Each row is a point. Examples show where two turns around zero, p and q, send a point. Write where each new point lands after one turn and then the other. Backwards means that the second turn is done in reverse. Each puzzle has new turns, and all numbers are rounded.

Turn p:
[-0.30  0.17 -0.47] -> [-0.47 -0.35 -0.03]
[-0.30  0.14  0.25] -> [ 0.12 -0.18  0.35]
[ 0.25 -0.29  0.13] -> [ 0.28  0.19 -0.23]
[ 0.06  0.06 -0.11] -> [-0.12  0.05 -0.04]
[0.21 0.17 0.27] -> [0.10 0.31 0.20]
[ 0.09 -0.24 -0.07] -> [ 0.09  0.00 -0.25]
Turn q:
[0.04 0.10 0.24] -> [ 0.12  0.23 -0.06]
[ 0.03  0.08 -0.67] -> [-0.56 -0.33  0.17]
[ 0.09 -0.18  0.24] -> [ 0.23  0.02 -0.21]
[ 0.15 -0.02  0.02] -> [-0.04  0.02 -0.15]
[-0.31  0.02  0.16] -> [0.24 0.06 0.24]
Where do these land?
q, then p: [ 0.08 -0.61  0.15] -> [-0.05  0.17 -0.61]
p, then q backwards: [ 0.03  0.21 -0.37] -> [ 0.23  0.18 -0.31]
p, then q: [-0.24 -0.05  0.12] -> [ 0.14 -0.07 -0.22]
q, then p: [0.07 0.21 0.05] -> [-0.12 -0.03  0.19]
q, then p backwards: [0.06 0.23 0.06] -> [ 0.21  0.13 -0.01]

Turn p:
[-0.32 -0.13  0.17] -> [-0.07 -0.19 -0.32]
[-0.22  0.08 -0.07] -> [ 0.09  0.08 -0.21]
[-0.25  0.02  0.12] -> [-0.07 -0.03 -0.27]
[ 0.34 -0.24 -0.20] -> [ 0.18 -0.16  0.40]
[ 0.45  0.26 -0.01] -> [-0.13  0.29  0.41]
Turn q:
[0.33 0.13 0.06] -> [-0.12  0.22  0.26]
[ 0.34 -0.05  0.26] -> [0.13 0.31 0.27]
[-0.23 -0.19 -0.25] -> [-0.02 -0.10 -0.38]
[-0.15  0.21  0.22] -> [ 0.09 -0.24  0.22]
[-0.29 -0.10 -0.30] -> [-0.09 -0.19 -0.37]
Where do these land?
q, then p: [-0.20 -0.32  0.11] -> [0.16 0.06 0.36]
p, then q: [ 0.12 -0.01  0.13] -> [ 0.13 -0.11 -0.02]
p, then q backwards: [ 0.25  0.20 -0.24] -> [ 0.30 -0.04  0.26]
p, then q: [ 0.14  0.44 -0.09] -> [-0.17 -0.26  0.35]
p, then q: [-0.30 -0.31  0.08] -> [-0.03  0.22 -0.38]

Turn p:
[ 0.21 -0.18 -0.40 -0.19] -> [ 0.08 -0.02  0.31 -0.41]
[ 0.03  0.03  0.32 -0.08] -> [-0.11  0.12 -0.29  0.03]
[ 0.12 -0.17  0.45 -0.09] -> [-0.13  0.37 -0.32 -0.03]
[0.03 0.19 0.06 0.22] -> [ 0.19 -0.07 -0.11  0.18]
[-0.27  0.42 -0.09  0.14] -> [ 0.03 -0.43 -0.04  0.30]
[-0.13 -0.29 -0.34 -0.01] -> [-0.08  0.04  0.45 -0.07]
Turn q:
[ 0.13  0.10 -0.41 -0.12] -> [-0.13  0.29 -0.30 -0.13]
[ 0.30 -0.44 -0.07 -0.03] -> [ 0.30  0.28 -0.09  0.34]
[ 0.37  0.16  0.15 -0.38] -> [ 0.08  0.42  0.31 -0.22]
[-0.20 -0.11  0.02  0.01] -> [ 0.11 -0.19 -0.08  0.00]
[0.01 0.03 0.13 0.04] -> [-0.01 -0.05  0.13  0.03]
[-0.49  0.09  0.13  0.01] -> [ 0.03 -0.47 -0.01 -0.22]
[-0.12  0.17  0.05  0.47] -> [-0.37 -0.30  0.04  0.20]
Where do these land?
q, then p: [-0.36 -0.43  0.10  0.29] -> [ 0.30  0.44  0.35 -0.03]
p, then q: [ 0.22  0.09 -0.24 -0.13] -> [ 0.27  0.22  0.06 -0.06]
q, then p: [ 0.11  0.00 -0.11  0.15] -> [ 0.04 -0.10  0.08  0.17]
q, then p: [-0.38  0.23 -0.18  0.20] -> [-0.31  0.06  0.41 -0.04]
q, then p backwards: [ 0.24  0.22  0.26 -0.21] -> [ 0.04 -0.39 -0.25 -0.02]
p, then q backwards: [ 0.16 -0.11  0.16 -0.30] -> [-0.01  0.23 -0.27 -0.17]

Turn p:
[-0.33  0.18  0.10 -0.03 -0.19 -0.25] -> [-0.05  0.12 -0.07  0.12  0.30 -0.35]
[ 0.04  0.11  0.08 -0.18 -0.02  0.18] -> [-0.05  0.14  0.18  0.09  0.04  0.15]
[-0.24  0.12  0.20  0.17  0.19  0.13] -> [-0.34  0.12 -0.17  0.16 -0.09 -0.04]
[ 0.56 -0.33 -0.03 -0.07  0.10 -0.12] -> [ 0.22 -0.51  0.18 -0.14 -0.12  0.27]
[-0.36 -0.28 -0.06 -0.03 -0.35 -0.09] -> [ 0.06  0.12 -0.26 -0.27  0.42 -0.08]
[-0.37  0.09 -0.15 -0.06  0.14 -0.02] -> [ 0.07  0.24 -0.29  0.20  0.03 -0.07]
[ 0.71  0.11 -0.15  0.20  0.12  0.17] -> [ 0.10 -0.23  0.42 -0.16 -0.58  0.12]
Turn q:
[-0.34 -0.14  0.31  0.16  0.32 -0.29] -> [ 0.01  0.26  0.39 -0.34  0.28  0.16]
[-0.18  0.16 -0.30  0.15  0.05  0.04] -> [ 0.15  0.04  0.11  0.30 -0.03  0.22]
[ 0.31  0.30 -0.32 -0.02 -0.24  0.06] -> [-0.07 -0.06 -0.17  0.41 -0.36 -0.13]
[ 0.03  0.01 -0.29 -0.41 -0.15  0.32] -> [ 0.36 -0.23 -0.39  0.12 -0.15 -0.08]
[ 0.21 -0.13  0.50  0.13  0.37  0.06] -> [-0.38 -0.02  0.05 -0.53  0.00  0.21]
[-0.03 -0.32 -0.12  0.09  0.06 -0.25] -> [ 0.06 -0.17  0.36 -0.04  0.13 -0.13]
[-0.10  0.24 -0.15  0.28 -0.35  0.18] -> [-0.12  0.08 -0.17  0.50  0.12  0.09]
[ 0.06  0.18  0.42 -0.27 -0.02  0.03] -> [-0.09  0.27 -0.30 -0.31 -0.07 -0.10]
[ 0.04 -0.31 -0.05 -0.11 -0.05 -0.15] -> [ 0.09 -0.19  0.13 -0.10  0.09 -0.24]
Where do these land?
q, then p: [-0.10  0.34  0.24  0.07  0.07 -0.12] -> [-0.07  0.33  0.17  0.19 -0.04 -0.17]
p, then q backwards: [-0.19 -0.09 -0.18 -0.19 -0.17 -0.27] -> [-0.32 -0.16  0.00 -0.20 -0.20  0.04]
p, then q: [ 0.40 -0.26  0.20 -0.19  0.19  0.20] -> [-0.05 -0.29 -0.36 -0.15  0.34  0.18]
p, then q: [-0.08  0.01 -0.39  0.03  0.05  0.23] -> [-0.05  0.04 -0.26  0.25 -0.26 -0.11]
q, then p backwards: [ 0.36  0.23  0.22 -0.20 -0.27 -0.15] -> [-0.27  0.24 -0.02  0.48  0.04  0.00]
p, then q backwards: [ 0.18 -0.23 -0.38  0.22  0.38 -0.23] -> [ 0.22  0.01 -0.32 -0.46  0.11  0.32]
p, then q backwards: [-0.27  0.15  0.06 -0.14 -0.26  0.30] -> [-0.26  0.19  0.32  0.17 -0.04 -0.19]
p, then q backwards: [-0.30 -0.14  0.23  0.40  0.02  0.05] -> [ 0.32  0.03  0.39  0.01 -0.20  0.16]

Turn p:
[-0.08 -0.30 -0.26 -0.24 -0.09 -0.07  0.62 -0.50] -> [-0.02 -0.64 -0.20  0.44 -0.17 -0.40  0.04 -0.19]
[ 0.10  0.29  0.06  0.51  0.20  0.10 -0.16 -0.09] -> [-0.45  0.20 -0.19 -0.13  0.19  0.26 -0.12  0.16]
[ 0.16  0.46  0.16  0.00  0.06 -0.07 -0.49  0.03] -> [-0.02  0.12  0.09 -0.35  0.16  0.49  0.19  0.26]
[-0.04  0.25  0.03 -0.27 -0.01  0.26 -0.03 -0.02] -> [ 0.06  0.02 -0.06 -0.12  0.12  0.00  0.40 -0.10]
[ 0.07 -0.21 -0.23  0.23  0.00  0.10 -0.28 -0.03] -> [-0.30  0.20  0.20  0.15 -0.21  0.08 -0.04  0.04]
[-0.03 -0.08  0.05 -0.21 -0.18  0.19  0.14  0.25] -> [ 0.22  0.13  0.04 -0.09 -0.04 -0.32  0.14 -0.09]
[ 0.17 -0.11  0.38  0.24  0.19 -0.11 -0.19 -0.10] -> [ 0.03  0.18 -0.27  0.02 -0.13  0.31 -0.22  0.26]
[ 0.04 -0.02 -0.03 -0.11  0.25 -0.14  0.01  0.29] -> [ 0.23  0.13  0.14  0.14  0.25  0.03 -0.09  0.04]
[ 0.12  0.14  0.03 -0.08 -0.29 -0.13 -0.04  0.42] -> [ 0.21  0.08  0.29 -0.34  0.08 -0.18 -0.04  0.16]
[-0.53 -0.44 -0.19 -0.07 -0.13 -0.12  0.42 -0.25] -> [ 0.04 -0.39 -0.05  0.29 -0.27 -0.28 -0.25 -0.58]
Turn q:
[ 0.23  0.03 -0.23  0.57 -0.30 -0.13  0.53 -0.38] -> [-0.43 -0.44 -0.29 -0.06  0.48  0.43 -0.09  0.27]
[-0.27 -0.27  0.01 -0.26  0.20  0.10 -0.28 -0.15] -> [ 0.33 -0.03  0.15 -0.29 -0.15 -0.26  0.21 -0.08]
[-0.39  0.02 -0.11 -0.14 -0.10 -0.32 -0.12  0.08] -> [ 0.26 -0.08 -0.12  0.15  0.10 -0.08  0.18 -0.39]
[ 0.11 -0.10  0.25 -0.16 -0.19  0.09 -0.16 -0.27] -> [-0.03  0.24  0.23 -0.29  0.22 -0.06  0.06  0.00]
[-0.10  0.40  0.28  0.23  0.43  0.15  0.02  0.53] -> [ 0.16 -0.01  0.21  0.57 -0.36 -0.08 -0.49  0.13]
[-0.24  0.36  0.08 -0.50  0.18  0.03  0.05 -0.16] -> [ 0.09  0.10 -0.02  0.15  0.12 -0.67  0.06  0.01]
[ 0.27 -0.35  0.03 -0.14 -0.09 -0.08  0.16  0.06] -> [-0.38  0.04  0.06 -0.20 -0.15  0.10  0.15 -0.15]
[ 0.30 -0.03 -0.16  0.10  0.25  0.33 -0.57  0.01] -> [ 0.34  0.33  0.08 -0.14 -0.32  0.20  0.13  0.46]
[-0.05  0.05  0.03  0.23 -0.06 -0.21  0.04  0.22] -> [ 0.00 -0.10  0.00  0.25  0.01  0.23 -0.09 -0.15]
[ 0.18 -0.13 -0.13  0.09 -0.08 -0.18  0.18  0.01] -> [-0.26 -0.12 -0.10  0.01  0.00  0.20  0.12 -0.03]
[-0.04  0.03 -0.03 -0.02 -0.23  0.21  0.14  0.04] -> [-0.08  0.07 -0.18 -0.13  0.06 -0.03 -0.23 -0.05]
Where do these land?
p, then q backwards: [-0.06 -0.24 -0.54  0.22  0.20 -0.35  0.52  0.23] -> [-0.33  0.49  0.58  0.06  0.08 -0.06  0.43  0.03]
q, then p: [ 0.13 -0.01  0.35 -0.35 -0.21 -0.20 -0.19  0.00] -> [ 0.01 -0.26 -0.41 -0.17  0.25  0.22  0.01 -0.03]
q, then p: [-0.14  0.09  0.14  0.16 -0.34  0.17  0.24 -0.07] -> [ 0.00  0.14  0.13  0.22 -0.02  0.41  0.15 -0.10]
p, then q: [ 0.16  0.05 -0.10  0.24  0.00  0.15 -0.23  0.24] -> [ 0.14  0.10  0.04  0.30  0.06 -0.24 -0.21 -0.08]
p, then q: [-0.19  0.19  0.11  0.14 -0.10 -0.24 -0.08  0.27] -> [ 0.09  0.31  0.19 -0.06 -0.07 -0.26  0.16  0.08]
q, then p: [0.22 0.12 0.26 0.06 0.22 0.03 0.17 0.13] -> [ 0.03  0.19 -0.02 -0.30 -0.10  0.12 -0.23 -0.15]
p, then q: [-0.12 -0.17 -0.54 -0.22 -0.11  0.14  0.17 -0.24] -> [-0.11 -0.49  0.24 -0.15  0.31  0.19 -0.03 -0.20]
p, then q backwards: [-0.04 -0.08 -0.16  0.13 -0.03  0.15 -0.26 -0.55] -> [ 0.34 -0.25 -0.17  0.06  0.11 -0.25  0.27  0.29]
p, then q: [-0.11 -0.11  0.35  0.15  0.10  0.03 -0.29  0.27] -> [ 0.08  0.43 -0.15  0.12  0.12 -0.13 -0.07  0.27]
p, then q: [ 0.16  0.17  0.14 -0.53  0.28  0.12 -0.04 -0.30] -> [-0.45 -0.28 -0.25 -0.11 -0.28  0.11 -0.20  0.23]
